Each row is a point. To make a cloud, some directions were put in groups of two or more. Within a group, all points are equally far from the middle, so they leave a hole (a ring in 2 directions, a hollow ball in 3). The other directions are filled evenly. Then the cloud was stretched, turned, moved and blurred a little. Count the holes, and give their numbers of directions, smallest first.
In the rows, 128 means zero.

Cloud (13 x 2):
[[123  79]
 [ 87  70]
 [119 139]
 [ 38 114]
 [156  94]
 [129 106]
 [131 118]
 [127 125]
 [123 189]
 [124 100]
 [ 99  98]
 [ 85 129]
 [149 148]]
Holes: 0

Cloud:
[[103 104 146 160]
 [169  85 150 162]
 [108 149 146 146]
 [122 140 151 112]
 [157  89 105  86]
 [ 62 141 108 146]
 [108 153 136  90]
 [126 171 121 131]
 [ 92 182 107 107]
 [115  89 124 179]
 [131 187  76 174]
 [ 84 165 101  87]
 [ 90 117 115  73]
 [ 79  96 100 100]
 [130 183 126 158]
 [161 130 119 176]
 [ 85  62 113 118]
 [136  64 122 182]
 [128 134 145 149]
 [132  75  98 133]
 [ 68 173 137 117]
 [135 115  78 149]
 [155  93  90 118]
 [136 154  47 151]
 [136 102 129  56]
 [131 113 124 137]]
Holes: 0

Cloud:
[[122  84 118 159 173 124]
 [133 132  95 168  71 181]
 [180 137 156 178 121 149]
 [119  76 155 142  97 191]
 [112 151 122  90 177 148]
 [118 104 123 152 164 200]
 [110 156  81 100 132 168]
 [121 155 165 119  67 123]
 [155 149  83 154 143 151]
 [123 162 113 121 143  96]
 [ 88 128 102 126 137  95]
 [119 143 154 194 141 129]
 [124  83 189 147 121 132]
 [156 156 169 180 126 139]
 [ 95  88 174 161 144 133]
 [147 179 167 144 141 153]
 [147 152 119 122 104  92]
 [151 170 108 114 138 118]
 [105 133  89 159  89 122]
 [ 83 115 149 143 131 198]
 [127 169 154 143  91 197]
 [119  96  94  71 138 172]
 [175 124 182 115 133 167]
 [141 161 184 140 100 114]
 [139 105 191 151  81 139]
 [141 140 131 112  79  96]
 [173  86 120 139 117 113]
 [153 102 116 155  63 186]
 [175  95 161 142 143 179]
 [127 134  77 122 172 147]
 [159 137 148 192 113 129]
 [ 94 108 146  93 154  97]
 [122 139 144 181  65 176]
 [129 164  93 105 158 142]
 [107  60 118 148 112 142]
 [174 157 166 152 119 178]
 [190 124 122 159 112 182]
 [138 169 160 161 153 166]
 [124  84 133 165 176 132]
 [122 170 121  99  79 168]
 [188  99 149 158 131 157]
 [123  83  81 114 147 184]
 [ 83 124 148 189 118 144]
 [175 116 141 150  95 205]
 [ 76 138 147 107 130 183]
 [146 105 164 138  76 201]
 [170  87 138 140 130 199]
 [144 154 150 112  94  96]
 [137 122 122 184  71 132]
 [ 86 102  96 162 119 179]]
Holes: 3 (2, 2, 2)
